Each row is a point. Each copy is the shape, with its points in the same order, turned, moved and blurred by noise. Some copies are also mirrored. Which?

Shape, 6 rows:
[[ 17.6 -11.3 -20.4]
 [ 14.6  -0.7  26.4]
 [ 13.6   0.5  -1.9]
 [-15.7 -39.2 -13.1]
 [-16.4  -2.2  20.0]
 [ -9.0  19.0  38.6]]
Copy 1:
[[ -8.2 -26.6 -17.0]
 [  9.7 -15.3  26.8]
 [ -4.1 -14.1   1.8]
 [ 33.7 -22.8 -31.6]
 [ 25.8   6.6   8.5]
 [ 16.6  17.0  34.2]]
Copy 1 is: mirrored
Copy 2:
[[ 27.3  -6.6 -10.3]
 [ 18.3  12.5  36.3]
 [ 17.9   7.9  10.2]
 [  0.7 -43.6   7.3]
 [-10.4   0.9  27.2]
 [-13.3  27.8  41.4]]
Copy 2 is: only turned

Shape (8 x 3):
[[ 12.2 -14.0  10.0]
 [ 34.0 -17.3  -4.4]
 [-17.9  13.8  28.9]
 [-16.6   1.0  21.7]
 [-14.6  19.5  25.1]
 [-13.1  -3.3 -43.2]
 [ 12.5  -5.9   8.9]
 [ 47.2  -5.6  17.5]]
Copy 1, 8 rows:
[[ 19.9  -6.1   1.1]
 [ 34.4  -1.7 -15.9]
 [ -6.9   2.5  40.4]
 [ -6.7 -15.8  23.6]
 [-12.7   0.3  34.0]
 [-28.1  -3.0 -37.0]
 [ 13.9  -0.5   5.8]
 [ 47.5  17.8   5.0]]
Copy 1 is: only turned
Copy 2, 8 rows:
[[  5.8 -17.0  -6.0]
 [ 31.2 -10.0 -10.9]
 [-37.0  -3.8  -6.1]
 [-24.6 -11.6   2.6]
 [-34.1   2.1  -6.2]
 [ 17.1  21.5  38.9]
 [  4.3  -9.0  -8.0]
 [ 22.0 -11.5 -37.6]]
Copy 2 is: mirrored

Shape (7 x 4):
[[ 22.4   7.4 -11.9  36.5]
 [ -0.2 -18.1  -0.6 -11.8]
 [ 25.6  18.7 -17.9  19.7]
 [ -6.1   2.9  39.1  22.4]
 [ 24.1  25.3  -3.6  10.5]
 [ 28.3  23.5 -10.3  10.8]
 [-43.7  -4.1 -15.6 -12.9]]
Copy 1, 7 rows:
[[ 19.4  18.6 -17.3  27.3]
 [ -3.2   4.6  18.2 -10.5]
 [ 18.9   4.9 -29.3  15.9]
 [ 13.5 -17.9  25.4  29.1]
 [ 21.0  -7.1 -21.8   8.6]
 [ 26.1  -2.3 -23.8   9.8]
 [-51.5  -3.8   1.3  -9.4]]
Copy 1 is: mirrored
Copy 2, 7 rows:
[[ 15.7  -7.9  25.9  36.3]
 [ 16.8   5.0 -10.1  -8.1]
 [  4.3 -21.1  29.4  22.9]
 [  2.0  46.1  20.4  16.4]
 [ -4.8 -12.5  33.9  12.2]
 [  0.0 -20.6  33.0  15.0]
 [-17.8   6.2 -41.9   9.3]]
Copy 2 is: mirrored

Shape, 8 rows:
[[  4.1  20.8 -26.0 -44.5]
 [-21.8  -3.5 -27.6 -13.5]
 [ -3.3 -12.6 -13.1  25.4]
 [ -5.7 -14.9  -5.2 -16.6]
 [  1.0  34.4  25.6  32.1]
 [ 18.5  25.6   5.6  16.3]
 [-18.9  -6.7   4.9  -6.0]
 [  0.6   8.1 -33.9 -28.3]]
Copy 1 (8 x 4):
[[-28.0  18.6 -49.3  10.2]
 [-29.8   8.6 -20.1 -17.3]
 [  9.0   2.0  10.4 -28.0]
 [-14.7  -8.8  -8.7   7.3]
 [ 14.9  48.9  33.3  -4.1]
 [ 18.5  42.2  -1.8  -1.2]
 [-21.4   8.6  10.8  -0.5]
 [-17.0   7.2 -41.7  -8.0]]
Copy 1 is: mirrored
Copy 2 (8 x 4):
[[ -5.4   2.2 -25.6 -47.3]
 [-17.4 -29.8  -8.3 -21.8]
 [ -6.2 -29.5  -6.5  25.2]
 [  3.2 -21.0  10.8 -15.4]
 [-20.1  26.6   0.3  37.1]
 [ -1.3  15.6 -16.2  19.5]
 [-10.9 -15.0  16.1  -5.7]
 [ -5.5 -16.2 -25.0 -31.5]]
Copy 2 is: only turned
Copy 3, 8 rows:
[[ -3.0  50.7  -7.5 -21.6]
 [-23.6  17.7 -24.2  -8.6]
 [  2.8 -16.6 -14.4   8.3]
 [-12.5   3.1  -0.3 -19.0]
 [ 11.8   7.2  29.1  43.0]
 [ 24.7  15.9  18.0  18.7]
 [-22.8   1.4   5.2   2.1]
 [ -5.1  39.2 -20.1 -19.0]]
Copy 3 is: only turned
Copy 4:
[[-41.0  -3.5 -40.0   1.9]
 [ -5.6 -15.4 -20.5 -22.1]
 [ 17.5 -16.9   4.9   5.8]
 [-16.8 -16.2   1.3  -1.3]
 [ 15.4  51.9  18.7  17.1]
 [ -0.4  26.7  -3.1  30.1]
 [-12.5  -4.5  11.5 -16.0]
 [-22.1 -14.2 -30.9  -0.4]]
Copy 4 is: mirrored

Shape (11 x 6):
[[ 20.6  21.7  25.9  -1.2  -4.2  -6.5]
 [ 26.6  19.3  47.3  14.2  13.3  -6.5]
 [-11.2   0.7 -16.0  14.7 -16.8  -1.6]
 [ 28.6  41.5  20.2  23.0  32.3 -18.0]
 [ -7.5 -33.3  -4.8   3.9  -4.5  -5.5]
 [ 41.9  16.0  13.1  22.4  12.7  -8.8]
 [-35.0 -15.5 -15.2  20.1 -34.4  21.0]
 [ -2.6  11.6 -17.8  -8.9 -27.4  28.5]
 [-15.2 -10.9   0.5   1.5 -22.5 -29.5]
 [-13.6  48.7 -10.2   5.3   3.7  17.4]
 [ 12.4  -7.3  19.3  -2.3  18.2  -4.9]]
Copy 1 (11 x 6):
[[ 16.9  10.5  15.5   9.9 -21.6  -6.0]
 [ 31.6  -4.5  35.1  27.2 -15.0 -10.0]
 [-32.9  -6.9 -12.2  14.9 -25.2   7.1]
 [ 24.8   9.8  10.2  46.2   0.7 -33.4]
 [-22.3 -37.5  -8.0  -5.1 -15.5   9.8]
 [ 29.6  -4.6  -5.1  33.0 -18.6 -12.5]
 [-54.9 -17.2  -5.6  12.9 -30.4  37.9]
 [-21.9  18.7 -17.3  -0.9 -16.5  36.1]
 [-32.3 -15.9   4.0  -8.4 -36.0 -12.5]
 [-25.7  36.7  -0.2  28.6   4.0   6.1]
 [  9.3 -20.4  11.2   4.8   1.9  -3.1]]
Copy 1 is: only turned
Copy 2, 11 rows:
[[  6.1  28.0  20.9 -15.0  -3.9 -14.4]
 [ 22.3  32.3  11.8 -39.8 -13.9 -16.6]
 [ -9.7  -8.3  -3.1  25.1  -3.9 -11.9]
 [ 29.5  49.2 -18.9 -28.7   1.7 -24.8]
 [  4.5 -33.8   5.9   6.0   9.4  -4.4]
 [ 41.9  28.4  -0.7 -12.3  -4.9 -13.7]
 [-29.2 -27.5  -1.8  32.1 -26.2   6.9]
 [-14.7  13.4  17.1  30.3  -4.2  17.3]
 [-12.6 -15.1  12.0   6.5   4.6 -40.0]
 [-22.9  41.2 -12.8  14.6  -6.7   9.6]
 [ 11.6   0.5   9.9 -20.3  11.1  -3.2]]
Copy 2 is: mirrored
Copy 3:
[[ 18.0  14.7  12.1  -8.6 -20.4  -4.3]
 [ 25.1  16.4  38.8   9.3  -7.1   0.2]
 [-12.7   3.9 -26.4   8.3  -3.6  -3.8]
 [ 19.9  48.6  33.8  10.0  10.9  -8.2]
 [ -1.7 -31.4 -23.7  -1.0  13.0  -5.9]
 [ 37.1  28.9  15.6   9.7   1.5  -1.6]
 [-36.6 -21.4 -42.4  10.0 -12.4  15.2]
 [-10.2   7.2 -35.7 -24.4 -21.0  25.9]
 [-10.1 -14.9 -18.8   6.0  -7.4 -36.4]
 [-32.3  43.0  -6.5 -12.1 -10.0  15.8]
 [ 13.7  -3.0  17.8 -11.0  14.0  -1.8]]
Copy 3 is: only turned
Copy 4 (11 x 6):
[[ 26.0  -2.5  31.2  -9.0   3.8  -3.4]
 [ 15.0  -9.2  56.0   1.4  12.7 -11.8]
 [  6.3   1.7 -13.7  19.0 -12.5  12.3]
 [ 21.9  23.9  42.6  11.0  23.9 -29.8]
 [ -6.1 -30.5 -16.4  17.5   0.2   6.2]
 [ 34.0  -0.7  31.9  22.0  21.9 -14.7]
 [-13.2  -6.2 -19.9  25.3 -28.1  42.7]
 [ 22.9   8.5 -14.2  -1.3  -3.3  43.2]
 [  2.7 -18.2 -14.2   2.0 -27.9  -9.0]
 [  7.9  48.2   7.5  -2.2   2.1  18.9]
 [  2.9 -17.9  15.3  -0.2  21.9  -7.5]]
Copy 4 is: only turned

Shape:
[[ -1.1  27.7  -2.5  24.8 -14.7 -27.2]
 [ -2.4   2.2 -24.2 -11.7  -7.3  -6.4]
 [-10.2   4.1   5.7  32.0  -6.8  11.1]
 [-16.3  37.5   3.3  21.1   3.2  19.2]
 [-15.9  55.1 -20.9   2.2 -14.3  -6.0]
 [ -2.1 -14.1 -12.0   7.5  27.3  22.8]
 [ 23.1   9.9  28.6 -19.0  -3.6  -2.2]
 [ 41.7  -5.2  -6.0 -23.4  26.1 -30.1]
 [  5.6   4.9 -52.6  -2.2  24.5 -13.0]
 [-17.0  -1.3  21.2  10.3   6.8 -10.3]]
Copy 1, 10 rows:
[[  1.1  19.0   9.5 -16.9  32.3 -20.1]
 [-26.7  -5.6 -11.5  -2.0   2.1 -16.0]
 [  7.4  22.8 -13.0 -10.9  11.4  15.9]
 [ -2.2  39.0  -5.5  19.7  19.1   7.7]
 [-27.0  39.3  12.2  12.2  22.8 -26.5]
 [ -6.4  -6.1 -43.1  14.4   4.0  15.7]
 [ 19.1 -20.1  17.8  17.8  -4.2  -8.2]
 [  5.8 -51.4 -15.2  11.5  19.6 -34.9]
 [-32.8  -9.3 -43.8   7.5  25.4 -30.9]
 [  0.9  -4.4   4.4  -3.8  24.4  22.2]]
Copy 1 is: mirrored
Copy 2:
[[ -6.6  23.9  24.8  -3.9   6.6 -24.4]
 [  2.6  -8.2   0.9 -28.6  -8.9 -15.1]
 [-19.1  20.5   3.5   5.0   0.3  14.6]
 [-36.2  21.4   8.9 -24.8  23.9   5.8]
 [-30.2  14.3  19.2 -44.3  15.1 -31.2]
 [  1.4   6.2 -31.2 -16.5   8.2  24.3]
 [ 23.9   7.5  36.6 -30.5   0.7  22.8]
 [ 64.0   6.6  -0.1 -33.1   2.9  -6.7]
 [ 17.5   3.5 -35.2 -33.2  10.0 -32.1]
 [  1.6  -3.0  16.1   7.5  18.7  12.9]]
Copy 2 is: only turned
Copy 3:
[[ 29.1  22.1 -14.3  21.1  23.8 -21.0]
 [  9.5   9.4 -26.9  -5.9   2.1   9.9]
 [  5.0  12.9  14.5  33.8   2.7   4.2]
 [  4.7  36.8  17.0   6.4  22.0  -4.1]
 [ 16.9  57.6 -12.7 -11.7  29.6  -6.8]
 [ -8.1 -14.9  16.1   1.8   5.1  21.5]
 [ 13.9   0.2   8.0 -15.6 -14.2 -34.1]
 [ 25.3 -38.8 -13.4 -32.0  16.4 -26.9]
 [ 12.8 -10.4 -29.7 -17.2  35.9  30.1]
 [-12.7  -3.1   0.8  20.3   6.1 -21.8]]
Copy 3 is: only turned
Copy 4:
[[ -6.0  34.0 -37.1  13.6 -11.4 -16.8]
 [  2.1   4.7 -19.6 -23.1   0.8  -2.5]
 [ -6.8   5.5  -6.9  29.1 -11.6   2.4]
 [-16.6   1.1  -2.3  22.0 -23.6 -30.1]
 [-23.7  10.0 -34.2 -10.4 -26.0 -40.6]
 [ 19.9 -18.9  13.2   6.8   8.2  -4.5]
 [  3.8  46.5  21.3 -14.3  -8.0  -7.3]
 [ 46.9  38.8  -1.3 -30.5  21.2 -17.1]
 [ 32.2 -14.0 -33.7 -20.8  11.3 -23.1]
 [-12.8  24.4   2.8  18.6  17.9  -6.6]]
Copy 4 is: mirrored

Shape, 11 rows:
[[ -6.2  11.6   0.8  13.8  -5.7  19.3  18.8 -20.1]
 [-10.6  -9.5  53.4 -34.7 -26.6  21.8 -18.0  -0.6]
 [-11.4  17.3  18.9  13.9 -28.7 -56.8  13.4  -5.4]
 [ -3.6   8.9  -9.4   4.4  11.6  20.6  14.3  30.8]
 [ 29.1 -21.9  -8.8  10.8   5.1  -4.2  18.3 -10.7]
 [ -9.7   3.3  12.9  -6.1  -2.4   7.9 -34.5  11.2]
 [ -5.5  14.5 -19.8 -12.0 -13.7 -29.3  20.3  12.6]
 [ -4.2 -24.9 -11.5  10.7 -20.4 -21.2  22.4  15.3]
 [-14.1  -0.9 -13.9   5.9  62.7  14.5  21.9 -10.7]
 [ 30.2  -0.1 -22.6   5.7  57.8   2.9  15.1  -5.3]
 [ -7.1 -21.7 -27.2  -2.8   7.3  17.5  17.3 -22.7]]
Copy 1, 11 rows:
[[ -8.5  16.0   3.5   8.5 -37.0 -14.2 -14.9  -1.9]
 [ 45.1 -27.1 -25.7  -7.3 -31.6 -17.2   8.4  32.5]
 [ 16.1 -11.7   2.1  -4.4 -14.0 -23.1  13.9 -63.6]
 [-21.4   1.5  20.6   6.2   4.5 -31.7  -8.5  19.2]
 [-12.3  15.8 -19.2   0.8   7.2   1.1 -33.2 -13.2]
 [ 29.7  11.7   5.4 -10.5  -1.4 -19.2  13.8  20.6]
 [ -8.0 -18.4  26.3 -18.1   1.4  -9.9  -5.7 -28.8]
 [  8.2 -13.5   9.8   9.5  12.4 -14.7 -31.8 -27.0]
 [-42.8  21.8  12.4  33.9   1.0  20.5   6.6  17.8]
 [-51.7  33.3  -8.2   0.4  22.9  13.2  -5.4   8.7]
 [ -6.5  13.0  15.0  12.3 -13.3  20.2 -35.4   7.4]]
Copy 1 is: only turned
Copy 2:
[[ -3.1  20.6  12.1 -11.5   2.1  15.9 -11.9 -22.0]
 [ -9.9  17.2 -34.3  11.8 -56.7  15.9   8.7  15.5]
 [ -7.4  24.9  15.3  10.6  14.0 -44.8  25.0  17.4]
 [-34.4 -12.8  28.7  -1.7  -6.7  26.9 -11.7  -6.1]
 [  3.2  -6.4   1.2  -0.6  34.5  28.9  10.5   2.3]
 [ -2.8  -7.3   2.8   3.9 -34.1   5.4 -17.4  24.5]
 [-26.8 -13.2  16.9 -19.4   9.8 -23.3  14.9  -1.3]
 [ -7.6 -21.8  21.1  11.7  12.7   1.3  32.8  -6.8]
 [-27.6 -16.5   1.5   8.2  28.9  17.3 -56.8 -24.7]
 [-22.6 -18.6   3.1 -10.9  50.4  33.1 -40.9   6.4]
 [  5.5 -22.4  -2.8 -11.8  14.6  21.0 -11.6 -33.3]]
Copy 2 is: mirrored
